Each row is a point. To make a cloud, some directions were put in groups of two or more. Within a group, all points are equally far from the middle, so they leave a hole (a ring in 2 directions, a hollow ball in 3). The other directions are filled evenly. Then the cloud was stretched, turned, moved and blurred a little. Count the holes, and give their numbers of directions, smallest first.
In the rows, zero is written as 128.

Cloud, 13 rows:
[[158 177]
 [134  77]
 [162 148]
 [103 172]
 [ 58  75]
 [184  95]
 [175 102]
 [186 109]
 [126 172]
 [103 105]
 [ 81  86]
 [112 192]
 [109 138]]
Holes: 0

Cloud (19 x 3):
[[141 165 121]
 [140  40 188]
 [125 149 142]
 [ 88 107 121]
 [ 85 196  87]
 [112 104 174]
 [146  91 103]
 [ 77 177 149]
 [121  98 182]
 [ 81 192 116]
 [ 90  85 102]
 [ 77 120 151]
 [136  48 178]
 [ 98 121 128]
 [140 106  97]
 [105 206  61]
 [140 171  67]
 [125 189  80]
 [139 172 121]]
Holes: 0

Cloud:
[[156 111 151 157  80 208]
 [ 90 123 213 121 112 100]
 [129  78 190  90 145  48]
 [134  81  89  28 150 158]
 [ 98 100 131  99 177 205]
 [ 90 118 156 162 151 111]
 [108 185  87  61 145 157]
 [ 70 106  95 140 168 145]
 [197  78  55 136 168 107]
 [138 177 216 159 148 135]
 [156 173 119  78 162 136]
 [190 151 127 152 154 178]
 [ 50 128 169 119 187  91]
 [ 57 131 120 128 131 110]
 [211 118 148  91  51 147]
 [121 144  69 151  73 166]
 [117  66 109  66 101 121]
 [ 79  83 179 134 115 126]
 [138 188 178 175 125 140]
 [109 118 165  91 112  53]
 [189 141  68  87 151 143]
 [160 173 153  98 111 155]
 [157 167 187 101 114  45]
 [ 83  72 145 144  71 182]
 [131 124 170 155 151 164]
 [164  99 156 199 120 152]
 [ 73  81 128  96 106 148]
 [164 129 123  55  77 127]
 [ 94 101 108 148  98 150]
 [157  42 134 123 152 104]
 [147 112 104 157  43 134]
 [127  87 131  91 124 130]
 [151 102 125 131 119 205]
 [169 181 111 141 108 125]
 [152  68  93 148  73  44]
 [148 136 139 138  73  95]
 [121 110 141 151 119 193]
 [ 16 122 123 103 125 166]
 [ 81 124 104  94 177  57]
 [166 123 113 134  88 113]
 [103 213 165 109 177 165]
 [144 143 117  81 132 211]
 [ 74 129 146  58  71 101]
 [144 146 201 141 159 202]
 [185 176 118  77 186 118]
 [125  80 108  69 128 121]
 [172 171 120 175 110  70]
 [114 122  68 127 161 127]
 [ 60 100 160  89  80 117]
 [134 201  91 155  83 145]
 [ 93 181 100 181  43 169]
 [105 154 123 104 185 119]
 [114  99 158 131 210 117]]
Holes: 0

Cloud (75 x 8):
[[167  44 135 109 148  85 170 101]
 [ 93 140 140 107 157 109 151 154]
 [116 124 152 163 152  76 102 119]
 [115 162 171 170 162 103 130 166]
 [154 197 118 137 121 131 101 147]
 [163 147 104  59 192 126 175 102]
 [137 103 120 153 189 109 195 130]
 [131 119  98  99 121  86  84 101]
 [140  60 158  77 143 190 165  96]
 [112  89 180  88 147 110 124 128]
 [ 99 122 147 121 164 110 169  56]
 [164 146 112 126 144  36 109 122]
 [ 93 141 151  92 177 110 166 130]
 [190 123 138 105 138 128 119 157]
 [152 103 180 169 129  93 132 141]
 [152  86 118  77  91  96  80 115]
 [163 166 105 102 185 126 182 141]
 [131 108 172  11 154 149 203  92]
 [118 103 147  74 153  94 140 152]
 [109 134 148 154 131 122  86 109]
 [177 137 112  18 121 118 135 130]
 [145  49 124 137 136 140 143 119]
 [170 136  85  80 163  97 167 130]
 [ 95 120 196 127 135 164 128 165]
 [176 125 165 198 148  89 140 128]
 [162  46 136 113 111 113 119 144]
 [155 115  85  70 116  66 148 134]
 [130 139 196 123 103 104 122 164]
 [169 184 137 122 137 124 107 136]
 [164 182  98 144 160  61 127 137]
 [110 143 184  72 127 124 153 174]
 [130 194 159  95 135 112 170 132]
 [156  73 154 172 177  71 134  91]
 [158  74 119 168 151 109 162 131]
 [124 159 102  82 103 159 145 161]
 [168 112 148  98  70 175 152 129]
 [125 109 200  78 118 110 125 134]
 [118 129 106 113 138  94 166 150]
 [195  86 127 130 153  91 167  99]
 [169 123  77  85 166 114 168 102]
 [132 137 154  84 147 111 197 130]
 [167 143 135   7 148 127 170 120]
 [131  59 191 109 123 112 146  89]
 [187  84 168 119 135 111 171 130]
 [202  95 160  96 110 152 162 139]
 [157  93 151  86 130  55 114 124]
 [132  94  81  35 113  97 131 107]
 [206 112 122 165 153  79 108  84]
 [161  76 163 145 186 108 181 110]
 [146 184 180 111 119  87 120 130]
 [106  76 137  30 116 139 168  79]
 [115 120  90  83 147 150 159 130]
 [144  68 130 171 154 114 116 127]
 [154 163 162 151 122 160 165 103]
 [ 98 111 137  50 131 132 162  74]
 [ 99 103 103 102 174 109 170 122]
 [ 96 142 163  49 140 129 140 105]
 [132 131 122 118 164  62 171  86]
 [131 102 130 100 145  85 183 111]
 [121 124  96  77  84 132 145 133]
 [128 147 202 113 119 108 120 132]
 [176 113 105  98 169  96 118 142]
 [182  44 110 122 154  96 156 103]
 [ 98 134 147 100 114 137 110 150]
 [131 125 209 135 113 192 157 131]
 [141  74 156  96  94 159 109 146]
 [134 104 177 198 166 106 151 119]
 [163 130 114  42 152 136 174  82]
 [109 126 142  62 128 155 119 136]
 [165 144 135 155 176  96 129 170]
 [166 131  89 139 164  67 101 126]
 [163  85 123 108 115 103 183 145]
 [175 134 117  45 153 128 136 145]
 [ 95  80 130  51 145 167 183 115]
 [ 93 184 183 110 124 134 140 156]]
Holes: 2 (2, 3)
